Every row gives one point. The window is the flat piece filled in between its corners: a triangle in 3 columns, a solid with four corners in 4, and so on. A path goes straight from each point to the next, and from the last back to the first. List the points from which the path goes on through the window.

Window (3 x 3):
[[ 49 -29   7]
 [-36  15  -5]
 [-50  -9  -1]]
Path:
(1): [-16  16  31]
(2): [-44  -2  19]
(3): [-40  -7 -27]
(4): [-29 -14 -20]
(5): [-33 -10  40]
(6): [-33  12  31]
(7): [-37   7 -16]
(8): [-17  -9 -35]
Through the window after points: 2, 4, 6, 8

Window (6 x 6):
[[-29 -47  41  21  23   2]
 [-10  18 -22  -9 -55  -3]
 [ -2  22 -20 -28  -6  -6]
 [-14  -6  22  50  28 -10]
 [ -1   6 -83 -16 -37 -11]
 [ 21 -32  32  29  15  -6]]
Path:
(1): [ -6   1  -6 -27 -17 -57]
(2): [-16  -3  -7  -8 -42 -52]
(3): [ -7   9 -12   6 -17  53]
(4): [ -7  15 -49   0 -18  42]
(5): [-13   0 -41 -17 -33 -63]
(6): [-13 -11  -7 -13 -11 -30]
(7): [-13 -16 -13   7 -17  52]
(8): [  1  10 -23 -13 -10  36]
Through the window after points: 2

Window (9 x 9):
[[ 44   7   5  51  44 -22  32   6  17]
 [ 10  13  26  24 -32  -3 -37 -15  -1]
 [-30 -17  -2 -11 -62 -58  41  -4 -20]
 [  3   9  11 -19 -16   3   3 -43 -20]
 [ -8 -29 -25  48  27  31   9 -11  18]
 [ 46 -43  13  31  20  20  19  10  17]
 [-43 -16 -17   1  -9  27  53  57 -18]
 [-41 -23 -11 -54 -33 -67   3  29 -57]
 [  5 -37  50  46  62 -23  41  19   6]]
Path:
(1): [ 17 -12   5  47  28   6  19  11 -20]
(2): [ 11 -11  11  22  31   7  18  12  22]
(3): [ -7  -2   6 -18 -13 -16   2  -2  41]
(4): [  3   0  -9  17 -25   1  -4 -10 -26]
(5): [ -6 -17  -6   4  -6 -36  15  15 -39]
(6): [-27  -8   6 -56  -5 -42   0  16  30]
(7): [ -2 -25  21 -18  21 -20  23  22  45]
(8): [ 15 -29  21  42  24  -8  25   4 -23]
Through the window after points: 5, 7

Window (12 x 12):
[[ 17  -2  18  -1  33 -55  38 -29  14  55  33  20]
 [ 24  42 -41  -4   5  10 -14 -21  14  12 -15  22]
 [ 52  -9  36 -34  42 -41  20 -11   2  -7  45  21]
 [ 12  12 -16  -9 -65  16 -50 -16  10  17  24   6]
 [-41 -42  34  -2  -7  -5  54  26  57  35 -50   0]
 [-36 -59 -19  45 -41   5  35  57  29  21 -20   8]
 [ 36  37  50 -22 -14 -76  41 -11 -22 -13  24  10]
 [-35 -53  -2 -12  50 -29  24  18  -2  63 -61  -3]
 [ -9  46 -17   3   3 -10 -44 -12  17  -5  34 -10]
 [ 12  35  24  23  10  19 -24 -28 -18  13   1  11]
 [-59 -55 -27   2 -40  22  48   1  17   7   3   1]
 [  9 -17   4  31 -54 -23  -3 -32  25 -30  -5 -11]]
Path:
(1): [ 15   2   4  -2  -5  -3  15  -4   7  25  -7 -36]
(2): [ 23  -8 -12  27 -30  -8  17 -14  19  24   0 -64]
(3): [-34 -16  -4  17 -33  -1   5  -3  16   4 -15  22]
(4): [-22  -2  10  -3  16 -58 -22  -3   6  -4  18  67]
(5): [ 23  12   0  -1  -2  -1  12 -16  17  17  20 -29]
(6): [ 11 -25 -27  14 -14  26  45   1  13  25   2 -57]
(7): [-25 -13   5  -2 -18 -19  16  -2  13   3   5  21]
(8): [-24 -42  17  14  17 -27  -4   0  37  -1   3  67]
(9): [ 24  14 -16 -15  -4  -7  26   7 -15  33  -9 -53]
(10): [ 34 -29  -2   5 -27   8  56  -9  10  26 -15 -53]
(11): [-47 -14   6  -1   3 -27 -13  -3  12  10  -4  66]
(12): [-12  -7   8  12  -9 -17  -1 -18   4   5   2  33]
Through the window after points: 4, 6, 8, 12

Window (14 x 14):
[[-45   1   8 -21   1  -2   7 -17 -45 -13 -29  29 -20 -60]
 [-18  20  14 -28 -19   9 -27 -16  35 -81 -46  47  50  27]
 [ -6  -9 -36 -76   7  18 -13  27 -13  47 -52 -61 -41 -18]
 [-18 -16  59  24  22   5 -12  -4   8 -10  13   5  34 -27]
 [ -5  34 -21 -18 -14  -2  11  24 -51  -6  54   6 -22  21]
 [-23  21 -24   3   1   1  19  12  61  13  29  26 -15  30]
 [-31 -39  27   8  10 -50   2  17  18  11  41  16 -42  62]
 [-10 -12 114  87  22 -77 -18  52  -2  -5  -8 -44 -29 -33]
 [-50  -3 -34  40  55 -21 -29   5 -23  34   8  22 -25  78]
 [ 27  25 -15   0  -9  19 -30 -17 -14  48  16   6 -38  29]
 [-15  46   1 -44   3 -20 -23 -23  13  22 -12 -25   5  21]
 [ -1   7 -50  23   4 -28  14 -30   9  -5  42 -40 -34  19]
 [-18   3 -32 -12 -17   0  15  -5 -18  53 -28 -21  -5  38]
 [ 10   0 -26   7  -2 -36 -23   7  14  34  24  18  11   7]]
Path:
(1): [  9  -1  32  -4  18 -32  19   7 -12  -1 -23 -12 -22   7]
(2): [-26   0  12  15  -2 -20 -36   7 -14  16  -2 -19 -11  -3]
(3): [-27   9  -8   4 -12   1 -20   4   6   0   0 -11  -7   8]
(4): [ 37  -5  35 -27  49 -45  18 -22   9 -26 -24  13   9  13]
(5): [ 28  22  49  13  24 -56  31   8 -18  30 -32   7  -5  28]
(6): [-32  -7  30  39   7 -26 -33  21   3   4  10 -28 -25  -6]
(7): [-46   6   4 -13 -16 -13 -31  -7  -8   8  17 -11  13  14]
(8): [ 40   2  37   6  58  -9  37   3  28   0 -33  21 -34 -14]
(9): [ 29  -3  13 -11  24  -5  22 -15   0  -5 -28  15  -7  15]
(10): [-88  19  -9 -19 -48  -7 -59  13  22 -35  -1  13  24  22]
(11): [-39 -16 -25  -3 -29   2 -33  -3  17  20  24   7 -19  14]
(12): [ 31  64  16  -7  43 -13  47  13 -14 -16 -12  16   2  32]
(13): [ 39  17   8 -38  36 -21  32  -6  14 -15 -29   9 -14  18]
(14): [-53 -10 -30  -9 -17   5 -41  15 -20  42  -1 -29 -20  -8]
(15): [-40   7   7 -11 -13  -1 -19  -2 -13   0  11   2 -18  10]
(16): [ 18   7   5  -4  28 -13  17   8  12   5 -12  -1  -6  21]
Through the window after points: 3, 5, 7, 9, 11, 13
